Rows are points. The points of each table are mixes of a few directions, plus a little noise. How many directions does each table use, and how many do they share? Where both have some left over, give the other angles between the two spaces (their principal angles), to ten degrees, smallest first.

First:
42 37
-34 -33
-20 -19
12 11
Second (6 x 2):
-28 -25
-25 -22
16 14
-34 -31
29 26
43 38
Directions: first 1, second 1, shared 1

First:
-5 -29 -4 -44 6 -30
12 11 -12 20 -22 -7
9 -20 -19 -24 -18 -38
-17 30 34 37 35 66
-18 6 27 3 34 36
4 32 8 48 -3 35
13 -7 -23 -7 -28 -33
21 -28 -42 -35 -43 -73
-19 7 30 2 38 41
Second, 7 rows:
30 -19 -48 -20 -58 -76
-28 19 47 18 55 71
-20 15 33 13 39 51
1 -1 -6 -2 -5 -5
10 -6 -18 -7 -21 -26
-3 3 4 2 6 9
7 -7 -14 -7 -16 -22
Directions: first 2, second 1, shared 1

First (7 x 9):
-53 17 -39 9 -3 14 -62 -46 -31
-48 14 -36 8 -3 14 -55 -39 -28
12 -25 -20 -14 38 14 35 86 27
29 2 36 2 -19 -18 21 -18 6
51 -8 49 -4 -10 -22 51 14 23
25 -10 17 -6 5 -6 33 29 17
-16 8 -7 4 -8 2 -23 -27 -13
Second:
-12 4 40 14 -28 -2 -15 -91 22
20 2 1 -6 1 -11 16 30 -10
-38 -15 1 8 8 29 -20 -43 41
-69 12 -38 13 -4 25 -74 -71 -18
32 3 -1 -9 4 -16 26 47 -16
-17 8 -2 6 -11 2 -23 -36 -7
49 -7 15 -13 8 -17 53 68 5
24 -3 -22 -14 20 -7 25 81 -18
11 -2 4 -3 2 -5 12 16 2
Directions: first 2, second 3, shared 2

First, 11 rows:
-16 0 -5 1 23 6 -14 19 -2 -25 -21 19 -1 -7
-18 12 -9 -7 7 1 -2 9 -7 -28 -36 25 -7 -3
-49 -59 -2 19 18 10 20 -47 31 -26 1 17 13 -19
-7 -1 9 -25 19 22 -9 -4 -7 -30 18 -14 29 12
-25 20 -14 -33 -14 12 4 -33 -13 -36 -36 5 -4 10
28 18 -5 41 -18 -38 17 34 3 43 -13 22 -35 -8
58 15 11 5 -8 -1 -57 59 14 95 29 -30 -42 -25
-40 -89 -10 61 15 -8 29 -48 29 2 20 0 18 -20
54 24 1 14 -15 -17 -27 43 -38 46 29 -45 2 16
11 29 3 -27 -24 4 6 -18 -16 2 2 -18 2 19
1 38 21 -45 -3 12 34 -13 3 -43 9 20 24 27
Second, 11 rows:
23 -1 -48 23 0 -16 -42 20 -9 51 -15 -10 3 -47
-3 -3 43 -17 51 25 -14 42 -10 -52 41 -11 42 32
-13 -15 -56 7 22 6 -19 17 -8 -2 0 64 -5 -16
-9 6 52 -16 -15 8 48 -16 22 -19 24 22 -32 45
9 2 11 2 -6 -1 7 11 10 19 17 19 -24 8
19 11 28 0 -8 -7 -3 2 3 13 1 -52 10 -1
0 -9 -36 8 25 4 -32 27 -11 1 3 21 14 -19
-15 5 -46 11 -52 -28 14 -79 -6 15 -79 -43 2 -40
-1 -2 47 -15 19 19 20 30 14 -20 51 38 -19 44
-3 4 36 -12 9 7 9 0 0 -28 10 -26 20 22
-7 5 -35 11 -42 -22 13 -53 -1 21 -53 -21 -11 -29
Directions: first 6, second 4, shared 2; angles 40, 50
